Every row gives one point. Each copy is the shape, with its points in the same order, turned, moved and blurred by noise. Some copies are also mirrored. Which?
In the rows, 128 means zero.

Shape:
[[123 138]
 [145 128]
 [ 94 166]
 [ 54 105]
 [141 115]
 [126 148]
 [122 101]]
Copy 1:
[[120 125]
 [142 128]
 [ 78 109]
 [ 65 178]
 [145 141]
 [119 115]
 [131 159]]
Copy 1 is: mirrored
Copy 2, 7 rows:
[[125 155]
 [151 145]
 [ 99 184]
 [ 57 127]
 [148 132]
 [131 165]
 [121 119]]
Copy 2 is: only turned
Copy 3 (7 x 2):
[[133 135]
 [129 121]
 [130 178]
 [ 50 176]
 [109 116]
 [131 141]
 [ 97 119]]
Copy 3 is: only turned
Copy 4:
[[139 118]
 [131 144]
 [164  87]
 [ 95  56]
 [119 139]
 [147 124]
 [102 123]]
Copy 4 is: mirrored

Shape, 9 rows:
[[159 136 111 144]
 [129 131 130 147]
 [131 132 158 175]
 [120  84 103 143]
 [154 159  99 137]
 [113 163 133 163]
 [ 77 113 176 109]
 [ 89 124 187  78]
 [122 112 114 127]]
Copy 1 (9 x 4):
[[145 108 132 160]
 [114 121 117 146]
 [ 99 126  95 174]
 [ 99  83 131 116]
 [150 134 144 159]
 [102 155 128 174]
 [ 77 161  77  92]
 [109 177  71  76]
 [114 119 133 120]]
Copy 1 is: mirrored
Copy 2, 9 rows:
[[155 125 108 135]
 [120 126 122 146]
 [112 119 115 184]
 [ 98  91 107 110]
 [158 148 118 128]
 [112 160 123 161]
 [ 71 108 185 155]
 [ 94 107 215 151]
 [113 109 132 120]]
Copy 2 is: only turned
Copy 3, 9 rows:
[[152 153 113 120]
 [143 135 135 134]
 [172 125 149 166]
 [ 99 161 151 141]
 [149 137  94 110]
 [151 104 118 148]
 [121  88 208 121]
 [138  84 211  86]
 [114 144 145 122]]
Copy 3 is: mirrored
